Rows are points. Each copy is the shape, with its points in the same order, stretched, turned, moved and blurred by noise. Some copies are also mirrored. Which?

Shape:
[[ 25 -49  22]
 [ 16 -26  -2]
 [ 10  30 -37]
 [  2  -4  13]
 [-31  36   4]
 [ 16 -24 -12]
 [ 25  -8  16]]
Copy 1:
[[-43   3  58]
 [-34  -5  23]
 [-14  -7 -60]
 [ -1   4  12]
 [ 48  -6 -26]
 [-33 -11   7]
 [-21  17  19]]
Copy 1 is: mirrored
Copy 2, 7 rows:
[[-33 -33 -28]
 [ -8 -23 -18]
 [ 39 -20  14]
 [ -6  -2   2]
 [ 20  22  31]
 [ -2 -21 -19]
 [-15 -28   4]]
Copy 2 is: only turned
Copy 3:
[[ 54 -50  -3]
 [ 24 -24 -18]
 [-19  40 -43]
 [ 11 -12  13]
 [-37  21  34]
 [ 19 -19 -31]
 [ 32  -9  -1]]
Copy 3 is: only turned

Shape, 9 rows:
[[  8   1 -16   0  13   2]
 [ 17 -29 -13   0  17  12]
 [  6 -28  -7 -27  24 -13]
 [-18  -4 -14 -15 -33   4]
 [-10 -11  11  -8  28   6]
 [ 15  22   0 -13 -14   9]
 [-17   1  -9 -15   9  -4]
 [ -4   7  14  12   8 -10]
 [  9   9  35 -16 -11   1]]
Copy 1:
[[ 17 -14   0   2 -13  -5]
 [ -2 -26   0   6 -27 -34]
 [  5   3  26  27 -25 -11]
 [ -7  33   0 -13  13 -24]
 [  2 -13   3  28   4  -4]
 [  3   4  18 -26  11  18]
 [ 12  15   6  17   6  -2]
 [ -2  -5 -22  10  -1  11]
 [-29   4  17 -10  17  28]]
Copy 1 is: only turned
Copy 2 (9 x 6):
[[  3  12  -6  -7  16 -12]
 [-22  17   6 -22  44 -33]
 [-23  24 -31 -23  60  -5]
 [  3 -33   5 -18  -2  15]
 [-13  32   5 -20  28  -2]
 [ 11 -19   3  17  -2  18]
 [  5  11 -11 -18  13  10]
 [ -6  14  -3   0  -7  11]
 [-11 -15   7  19   5  35]]
Copy 2 is: mirrored
Copy 3, 9 rows:
[[  1  10  -3  -5  -5 -10]
 [ 11  27  -2  21  -3   4]
 [  5  18   1   1  33  25]
 [ 28   7   6 -42 -13 -11]
 [ -8  18  13   7  31  -1]
 [-14  -7  12 -25 -36  -4]
 [  6  10   2 -26  22 -12]
 [ -3 -10  11   5   8 -14]
 [-21 -15  39  -7 -19  17]]
Copy 3 is: mirrored
Copy 4 (9 x 6):
[[ -6   9 -10  -2   0 -14]
 [  1   9 -44 -27  10   2]
 [ 13  18 -20 -35 -16   2]
 [ 17 -26  10 -23  22 -19]
 [-12  23   2 -19  -9  15]
 [ -6 -28   3  10 -16  -3]
 [  0  10  14 -16  -3 -12]
 [  1  25  11  21   2   9]
 [  6 -14   7  11 -22  34]]
Copy 4 is: only turned
